Every row gives one point. Each copy is the shape, with its points in the same order, turned, moved and blurred by noise. Some copies are also mirrored. Which?

Shape, 6 rows:
[[  3 -33 -49]
 [-14  44   0]
 [ 53 -34 -44]
 [ 33 -31   6]
 [-26  57   3]
 [  0 -30 -39]]
Copy 1:
[[ 19 -43 -30]
 [-32  23  16]
 [ 57 -13 -55]
 [ 47 -12   8]
 [-41  25  26]
 [ 15 -37 -20]]
Copy 1 is: only turned
Copy 2, 6 rows:
[[ -1  19 -52]
 [-17  51  33]
 [ 46  13 -50]
 [ 25 -15 -12]
 [-30  60  45]
 [ -6  16 -43]]
Copy 2 is: only turned
Copy 3 (6 x 3):
[[ 15  51  35]
 [ -1  -5 -44]
 [ 50  23  57]
 [ 14 -14  48]
 [-11  -2 -57]
 [  7  42  30]]
Copy 3 is: mirrored

Shape, 12 rows:
[[ -2  12  -8  -5 -14   0]
 [  3 -10 -13  -2 -14   2]
 [ 24  10 -19   3  35  -6]
 [-15  12 -21   0 -12 -11]
 [-15   8 -22  39 -13  -5]
 [ -6  10 -11  17 -10 -13]
 [  4   3 -12   7 -16 -14]
 [-15  10  18  29   2 -12]
 [  2  -1 -21   3  -4  -9]
 [ 29  13 -14  -4  10  18]
 [-13 -44  -9  -1 -10  46]
 [  5  14 -12   0 -12  -7]]
Copy 1 (12 x 6):
[[  0  19  -4   3  -9  -5]
 [  7  10 -17   8  -9   5]
 [ -5  -3 -12  12  39 -25]
 [-18  17 -18   9 -16 -10]
 [-31   1  -4  40 -17   6]
 [-18   4  -4  16 -12  -9]
 [ -1   2 -14  15 -17  -7]
 [-23  -8  27  13  -9  -4]
 [ -5   4 -21  12  -1  -4]
 [ 17  17  -9  23  27 -14]
 [ 10  14 -13   4   5  60]
 [  3  15 -10  12 -11 -15]]
Copy 1 is: only turned
Copy 2 (12 x 6):
[[ -9  -2  -8  -9 -21  12]
 [ -6 -15 -16  10 -20   9]
 [ 30 -30  -5 -15  12   3]
 [-14 -16   5  -8 -24  12]
 [  2 -15  26  19 -25  31]
 [ -2  -9  18   3 -19  13]
 [ -1  -6   4   6 -27   2]
 [-10   4  33  11   6   8]
 [  1 -22  -5   2 -22   7]
 [ 24  -7 -22 -10  -3  17]
 [-30 -16 -48  39   6  32]
 [  0  -7  -4  -6 -25   8]]
Copy 2 is: mirrored

Shape (14 x 8):
[[-11 -10 -35 -17  25 -28 -22  -6]
 [  2   1  -4  21   9  10  18  -5]
 [ 17  -5 -10 -20   4   4   9   4]
 [  0  11 -14 -15 -16 -15  -4  -7]
 [  8  -8  -8 -25  31  -4  -9 -10]
 [  1  10 -12  -3   4  10 -30  27]
 [  6  -3   3   5   2  -9  20  14]
 [-11  -4   3 -13 -18 -12  -1 -15]
 [-13  12   2   3   8   1 -29 -11]
 [ 12 -20   2  -3  16   7 -26 -22]
 [  6   4   3   2   8 -15 -15  13]
 [  1  12 -19   6   0  19  -6  -8]
 [  6 -39  -5 -11 -12 -34 -23   2]
 [-28 -30   9  19 -32 -19  -9  22]]
Copy 1:
[[  7   4 -22  32  -6   5 -20 -41]
 [  5  -9   6  -2   2  11  19   6]
 [ -9 -27 -11   3   7  -8  -8 -14]
 [  4   2  -9  -9 -19 -15  -4 -19]
 [ -7  -8  -5  16  19  -1 -18 -24]
 [ 21 -13   1   6 -15 -13 -32   3]
 [ -2  -9 -10   5   0 -11  21  14]
 [-20  13 -10  -8 -18  -1  -3 -17]
 [ 12  16  14  -3  -1   6 -23 -13]
 [-17  -8  24  10   3  14 -20 -22]
 [ -1   7   9  13  -4 -16  -9   0]
 [ 21 -14   7 -13  -6   5  -6  -9]
 [-33   0  -3  33 -33  -6 -10 -21]
 [-22  20  -9  13 -60   4  -2  25]]
Copy 1 is: only turned
Copy 2 (14 x 8):
[[ -6 -14 -49 -28  20  -6  -4   6]
 [-18  11   7  16  15  -1  -7  12]
 [ -4   1  -1  -7  14   4   6 -21]
 [-21  -6 -19 -10 -12   9   9  -8]
 [ -1  -4 -17 -20  20 -17 -15 -17]
 [-13  -2   8 -42  10  16  -3  12]
 [  6   8   5   9   2   2  11   7]
 [-15 -20 -13   4 -18   2  -3  -5]
 [-27  -6  -7 -23  -6  -6 -25  14]
 [ -7  -8 -10 -12  13   1 -43 -10]
 [  3   6  -6 -21  -6   4  -7  12]
 [-37   3   2  -9  14  10  -8   2]
 [ 23 -26 -31  -9  -7  25 -16  -2]
 [ 10 -39   0   7 -18  29  -2  37]]
Copy 2 is: only turned
Copy 3 (14 x 8):
[[ 16  35 -10  10  20  17   1  37]
 [ 11  -4  -4  13  -1 -23  14   0]
 [ 25   2   3 -11  15   7  19   0]
 [  8  11  -8 -15  -8  17   7  14]
 [ 26  30   1   4  28   4   3   1]
 [ 20  -4  27   5   7  16 -15  20]
 [  1   1  12   1   2  -4  28   3]
 [-13  10 -13 -15   1  10   4   4]
 [  6  15   1   7  -3   1 -24   6]
 [ 12  12 -13  17  26  10 -16 -12]
 [  5  15  19  14  -2  14   2   5]
 [ 25  -6  -6   1  -3 -10 -11  12]
 [-17  11  -9  12  26  44  12   8]
 [-51 -14   8   7   8  15   6  20]]
Copy 3 is: mirrored
Copy 4, 14 rows:
[[  1 -41  -8   0 -10 -23 -24 -28]
 [ -4  -9  -5   0  30   5   2  14]
 [ 19  -1  -4 -22  10 -12 -16   0]
 [ 18   0  -5   1  -7 -12   8 -15]
 [  7 -12   2 -11  16 -18 -37 -21]
 [  0  -3 -14  -2 -23   6 -31  10]
 [  9 -10  12 -16  11  -3   4  14]
 [ -2   4   6  -5   0 -10  14 -22]
 [-14   2  -4  19   0   2 -17 -14]
 [-15   9  -3   3  15 -29 -31 -10]
 [  3  -8  14   5  -6  -3 -16   5]
 [  4   4 -29   5  13   3 -11   2]
 [-11 -10  13 -13 -23 -48  -1  -7]
 [-34  -5  13 -15 -30 -10  27  11]]
Copy 4 is: mirrored
